Each row of a before or after table is a point. One or more steps were done to the points. Then noise was added and the rows were shuffled. The steps act on columns, c1 being the first. Name the steps. A step turns or swaps two columns, mirrors them in a line or flattens them onto one, adds a multiple of one to another, or multiplies or shifts one. Angles are multiples of 10 degrees, from the lower column toward the higher: turns from -170 to 170, lines from 10 to 170 but not 90. Use the fewest steps. Two steps may share a column if one is a turn and the other turns, adds or multiplies; they go together, in the order done. Otherwise the lowest column goes first.

Before:
[[ 1.2  2.0  1.0]
 [-7.9 -2.3  0.1]
 [ 3.4  0.4 -2.8]
 [ 7.2 -0.7 -7.3]
 [-0.1  2.5  6.8]
 [ 0.6  1.0  1.6]
 [ 2.7 -2.9 -7.3]
 [-3.1  2.0 -3.7]]
After, 8 rows:
[[-3.1  2.0  1.6]
 [ 3.8  0.6  0.2]
 [11.0 -2.8 -3.4]
 [-2.1  1.4  1.9]
 [-2.8  1.7 -4.5]
 [-8.2  2.4  4.8]
 [11.4 -0.4 -1.0]
 [-2.3 -2.4 -5.5]]
Steps: turn c1 and c3 by 40 degrees; add -1.5 times c2 to c1

Before:
[[-3.2 -5.0  4.0 -6.7 -7.9 -2.5 -0.8  0.4]
 [-4.6 -2.0 -3.2 -6.1 -4.6 -3.3 -0.6 -7.0]
 [-3.7  0.7  2.3  2.9 -5.4  1.2 -6.1  8.3]
 [ 9.2 -0.9  7.2  7.2  3.1 -4.2 -0.9 -3.2]
 [-2.8 -4.5  1.7 -2.1 -3.8  6.5 -3.6  6.1]
 [ 1.4 -1.0  3.0 -3.3 -1.0 -5.9  4.7 -4.1]
 [ 4.1  3.1  6.7 -0.7 -0.4  2.5 -4.3  1.1]
 [ 1.3 -0.4  3.3 -2.5  7.7 -4.6  1.5  3.0]
 [-4.1  0.8  3.9 -0.9 -3.8  4.4  0.1  6.7]
 [ 1.4 -1.8 -2.6 -6.0 -1.8 -4.2  5.7  0.9]
 [-1.9 -1.1  0.5 -4.8 -7.4  2.5 -5.7  6.4]]
After, 11 rows:
[[ 1.6 -3.9  3.3  3.6 -1.0  5.6  4.5 -1.2]
 [-1.9  6.6  0.1 -4.5 -7.3  2.9 -5.8 -1.2]
 [-3.4  0.3  4.2 -0.9 -8.0  7.2 -0.7 -5.2]
 [-4.1  7.0  4.2 -4.1 -3.3 -1.5 -0.2  1.0]
 [-2.7  6.3  1.7 -6.4 -3.7 -1.4 -3.7 -4.3]
 [-3.8  8.1  2.2  0.1 -5.0 -3.0 -5.8  0.7]
 [ 8.9 -3.3  7.2  7.4  2.7 -4.0 -1.0 -0.7]
 [ 3.8  1.0  6.7 -2.4 -0.2 -0.7 -4.1  3.3]
 [ 1.3  0.8 -2.6  0.7 -1.7  7.3  5.3 -1.8]
 [-4.7 -7.2 -3.1 -0.3 -4.8  7.2 -0.8 -2.0]
 [ 1.7  3.0  3.5  2.5  7.5  4.3  1.8 -0.3]]
Steps: swap c2 and c8; mirror c4 and c6 in the line at 150 degrees
